Each row is a point. Examples show where two turns around zero, p and q, send a point. Where does a point land after both, in the order given? Backwards means that the second turn is done in reverse. Each puzzle has new turns, and all numbers are rounded.

Turn p:
[-16, -46, -48] => [-9, -55, -39]
[23, -12, -48] => [-36, -11, -40]
[8, 0, 34] => [25, 23, 7]
[8, 32, 54] => [23, 46, 36]
[-15, 20, 31] => [16, 12, 34]
[-8, 6, -24] => [-21, -15, 1]
Turn q:
[-17, 27, 48] => [-51, 10, 24]
[-16, -1, -66] => [36, -53, -23]
[0, -24, -3] => [21, 6, 10]
[33, -2, 22] => [-6, 38, -11]
Where do these land?
p, then q: [20, -5, -28] => [12, -32, 3]
q, then p: [24, 18, 6] => [-24, -16, 11]
q, then p: [-76, 9, 24] => [78, -11, 13]
p, then q backwards: [32, -22, -2] => [36, 9, -13]

Turn p:
[-15, -43, 4, -17] => [-13, 36, -30, 2]
[-33, 33, 2, 17] => [-30, -15, 36, 9]
[-3, 1, -41, -14] => [22, 23, 17, 23]
[13, -1, -23, -31] => [30, 26, 8, -3]
[-12, -20, 15, 50] => [-32, -29, -28, 25]
[51, 29, 42, -4] => [23, -42, -5, -54]
Turn q:
[36, 17, -18, 0] => [-12, -36, 13, -16]
[-24, -12, 61, -23] => [-11, 32, -11, 61]
[39, -6, -53, 26] => [-13, -26, 8, -64]
[-42, 3, -2, -25] => [34, 24, 16, 20]
[19, -16, -10, 13] => [-19, 0, -3, -23]
[-29, 14, 22, 9] => [21, 7, -23, 23]
Where do these land?
p, then q backwards: [0, 1, 18, 15] => [20, 6, 3, 11]
q, then p: [-27, -40, 29, -19] => [-12, -39, 43, 3]
q, then p backwards: [21, -13, 12, 8] => [-18, -8, 19, 8]
q, then p backwards: [11, 41, -19, -35] => [14, 48, -19, 23]
p, then q backwards: [-10, -4, 36, 32] => [43, 5, 14, 20]
q, then p backwards: [5, 16, -76, -1] => [39, 57, 21, -29]

Turn p:
[9, -2, 15, 3, 40, 3] => [-15, -29, -21, 15, 7, 12]
[0, 54, 6, -23, 43, 14] => [12, -69, 5, -4, 20, -11]
[-12, 4, -28, 21, -34, -4] => [29, 38, 7, -10, 9, -7]
[-16, -5, -23, -9, -16, 12] => [22, 13, 6, 3, -16, -19]
[-22, 10, -29, 5, -1, 1] => [34, 4, -9, -6, 1, -12]
[-3, -20, 20, 12, -27, 3] => [-8, 26, 16, 6, -13, 22]
[41, -11, 11, -1, -25, 24] => [-31, 18, 31, 27, 10, -9]
[19, -24, 10, 4, 22, -76] => [-48, 11, -51, -45, 5, 16]
[-18, -7, 17, -12, -2, 23] => [6, -11, 15, 15, -25, 9]
Turn q:
[-10, 19, -30, 1, -40, -18] => [22, 29, -4, -3, -32, 30]
[16, 10, 9, 26, 13, -8] => [-5, -4, 26, -5, -11, -21]
[16, -16, -16, -15, -8, -21] => [17, 6, -22, -25, -5, -6]
[-37, -33, 35, 8, 10, 16] => [2, -48, -7, 38, 18, 0]
[13, -29, 2, 5, 13, 52] => [-34, -2, -27, 29, 14, -32]
[-18, 19, -32, 15, 5, -4] => [-18, 3, 6, -6, -31, 25]
[20, 30, 32, -39, 7, -17] => [16, 16, 27, -27, 47, 3]
Where do these land?
q, then p: [5, 23, 4, 12, 3, -27] => [-24, -8, 26, -3, -10, 8]
p, then q: [-30, 31, 32, 4, -5, -8] => [-4, 9, -23, 17, 40, -22]
p, then q: [-19, -49, -9, 16, 4, 5] => [-7, 38, 8, 13, -37, 8]
q, then p: [-13, -19, -23, 18, -23, 14] => [22, 36, 8, 1, 15, -7]
p, then q: [8, -36, 3, 22, -11, 31] => [-10, 8, 36, 25, -29, -2]
p, then q: [32, 18, -23, -32, 32, 9] => [19, -46, -15, -29, -21, 1]
p, then q: [18, 32, 16, -40, -1, -22] => [24, -34, -23, -6, 34, 16]

Turn p:
[7, 15, -5, 23, -6, 29, -32, 3] => [-15, -2, -35, -4, 5, -19, -28, 12]
[-32, 5, 13, -4, 2, -19, 64, -17] => [-4, 26, 59, 8, -25, 5, 30, 13]
[2, 14, -17, 4, -34, -5, 17, 23] => [-8, 16, -18, -16, 2, -2, 37, 16]
[-9, -45, -2, 11, -7, -16, 32, -18] => [-12, 9, 45, -13, 24, 29, 7, 0]
[54, 14, 17, -3, 26, -14, -20, 16] => [38, -48, -20, 20, 13, -11, 0, 11]
[25, -23, -39, -39, 6, -2, -28, 6] => [11, -6, -35, 16, 28, 25, 7, -44]
[-65, 13, 15, 7, 20, 1, 15, 20] => [-32, -2, 30, -14, -52, -24, 7, -15]
[6, -29, -1, -24, -38, -3, -12, -8] => [22, 24, -9, -27, 21, 23, -2, -17]
[10, 26, 20, 25, 11, 57, -25, -5] => [-8, 2, -21, 11, 3, -51, -47, 18]
[3, 10, 0, 0, 19, -28, -10, -19] => [9, -18, 3, 18, -17, 24, -8, 6]
Turn q:
[15, -16, -7, 0, 13, -13, -8, -37] => [11, -14, 11, 35, -19, 2, -1, -16]
[-16, -16, 4, 37, 8, 22, -42, -1] => [36, -32, -9, -3, -11, -2, -4, 42]
[9, 8, 24, 11, 34, -34, 1, 19] => [-19, 25, -10, 21, -11, 20, -31, 23]
[-5, -23, -19, 22, 30, 27, 27, -23] => [3, -34, 0, -4, -26, 43, 24, -9]
[-28, 14, 5, -20, -76, -21, -7, 35] => [-28, 17, 11, -36, 31, -73, -1, 10]
[12, 9, -25, -24, 45, -18, 4, -1] => [-12, 13, -35, 37, -2, 21, 7, -21]
[13, 32, 16, 4, -48, -2, -21, 43] => [11, 39, -3, -39, 16, -42, -25, 14]
[-9, 22, -5, -30, 16, 2, 28, -43] => [-15, -20, 5, 17, 25, 23, -3, -48]
[4, -33, 12, -9, 9, 36, 11, 0] => [15, -1, 22, -4, 5, 27, 35, 10]
[6, 2, -5, 9, -30, 0, 8, 9] => [-2, 7, 8, -24, -9, -19, 0, -5]
Where do these land?
p, then q backwards: [13, -10, -17, -5, 3, -5, -33, 22] => [-19, 25, -28, -1, 13, 13, 1, -9]
q, then p: [-13, 29, 28, 16, 17, 2, 23, 13] => [-6, 4, -22, 2, -13, -22, -21, -37]
p, then q backwards: [4, 19, 0, -9, 52, 13, 33, 0] => [2, -35, -2, -22, -6, -35, -18, -34]
p, then q backwards: [21, -31, 25, 4, -8, 23, 21, 26] => [-17, 7, 11, -26, -45, 21, -11, 0]
q, then p: [9, -5, 57, 16, 29, 51, -6, -4] => [22, -15, -18, 9, 36, -66, -15, -13]
p, then q: [-7, 16, -36, -54, -16, -39, -13, -8] => [28, -16, 7, -46, -11, 9, 13, -55]
p, then q: [-42, 0, -20, 9, -12, -3, -3, -16] => [3, -22, -2, -23, 38, -16, -2, -3]
p, then q backwards: [-14, -17, -11, 21, -25, -40, -15, -32] => [-1, 6, 29, 28, 33, 21, 34, 13]
q, then p backwards: [28, 0, -26, 2, -40, -1, -7, -1] => [-19, 9, 27, -30, -4, 19, 3, 25]

Turn p:
[2, -17, 25, -14, 41, -24, 8, 0, -27] => [-11, 0, 0, 11, -29, -20, 25, -41, -19]
[-12, 20, 23, -32, -10, 21, 26, -12, -34] => [29, 14, 27, -9, -37, -10, 32, 12, 12]
[-46, 17, -10, 18, -2, 23, 23, -37, -39] => [-3, 32, 16, -48, -27, 37, 25, 2, 20]
[0, -35, -2, -30, -4, 40, 28, -1, 29] => [34, -15, -43, -21, 2, -20, 21, 28, -7]
[30, 15, -43, 5, -29, -16, -7, -41, 38] => [-19, 17, -2, 5, 71, -4, 2, 25, 31]
[4, -13, -26, 23, -43, -1, -19, 4, -6] => [10, 14, 5, -20, 29, 4, -44, -3, 11]
[3, 13, 40, -14, 28, -32, 52, 22, 2] => [20, -9, 13, 41, -14, 8, 49, -19, -40]
[5, 11, -38, 29, 23, 36, -26, 16, 21] => [-22, -41, -27, -7, 6, 31, -26, 9, 31]
[21, -11, -8, 48, -11, 33, -30, -24, -8] => [-8, 27, -33, -5, -1, 16, -39, -5, 44]
[-19, -24, 44, 4, 36, -37, -31, 41, 8] => [-28, -17, -6, 28, -32, -11, -25, -24, -64]
[-5, 7, 40, -19, -38, -33, -21, -7, -6] => [2, 37, 36, 21, -5, -30, -17, 15, -24]
[16, 16, -46, -17, 10, -11, -4, 39, 24] => [-5, -60, 12, 5, 38, 0, -4, 1, 3]
Turn q:
[19, -39, -12, 3, 30, -25, -35, -4, 44] => [31, -13, 11, -2, 10, -30, 14, 65, -1]
[28, 29, -54, 33, 7, 8, -26, 33, 48] => [4, -3, 78, 40, 28, -33, 4, 12, 14]
[45, 13, 20, 3, 3, -16, 36, -19, 17] => [-16, -20, 16, -7, -29, 31, -22, 28, 27]
[-43, 5, 5, -27, 27, 27, 5, -5, -32] => [8, 6, -24, -29, 9, -5, -24, -38, -39]
[33, 41, 30, 2, -22, 1, -13, 0, -18] => [-36, 44, 12, 4, -26, 14, -11, 0, 17]
[-26, -27, 31, 13, -1, -22, 4, 28, 2] => [-13, -3, -32, 1, 36, 20, 21, 19, -10]
[-9, -6, 6, -23, -4, -18, 25, -13, -60] => [-10, -2, -24, -34, -34, 26, 20, -29, -23]
[-40, 17, 2, -13, -31, -7, 24, -37, -11] => [18, 3, -26, -24, -4, 23, 1, -45, 31]
[14, -40, -21, 43, 31, 28, -37, 8, 13] => [-11, -23, 4, 21, 16, -70, 6, 29, -14]
[-21, 6, -8, -33, -41, 24, 17, 9, -3] => [25, 11, -15, 29, -6, 24, -7, -42, -2]
Where do these land?
p, then q backwards: [-23, -6, 21, 4, 7, -44, -20, -10, 3] => [14, 16, 7, 2, 14, 20, -14, 33, -34]
p, then q: [22, 26, -25, 11, 6, 3, 19, 7, -22] => [6, -21, -13, 8, -1, -8, -35, 22, 17]
q, then p backwards: [23, 12, -5, -15, 0, -27, 35, -32, 6] => [-22, 25, -12, 8, 4, 39, 2, 19, -27]
p, then q: [-10, -33, 49, -31, -25, -30, -27, -47, -11] => [-18, 43, 33, -43, 9, 44, 33, -21, 20]
q, then p: [-32, 16, 7, 32, 3, 35, -45, -20, 7] => [-62, -7, 23, 20, 25, 1, 19, -3, -17]
p, then q: [-6, 24, -18, -11, 19, -6, 0, 14, -31] => [8, -5, -42, 2, -3, 11, -14, 14, 14]
q, then p backwards: [-7, -12, -76, -11, -13, 11, -23, -3, -9] => [25, -10, 24, -46, 3, -21, 37, 19, -37]
q, then p: [-17, -5, 61, -37, 19, 17, 46, -5, 21] => [-21, -42, -16, -35, -13, -23, -46, 8, 46]
q, then p: [13, 8, -3, 36, 25, 29, -53, 17, 18] => [-37, -3, 32, 31, -10, 19, -5, -27, -44]
p, then q: [20, -37, -4, 33, 0, -13, 44, 51, -14] => [-8, -19, 3, -14, -67, -49, -13, 6, 6]
p, then q: [17, 7, -7, -10, -40, 24, 24, 27, 33] => [-23, -13, 27, 25, -11, -11, 1, 40, -34]
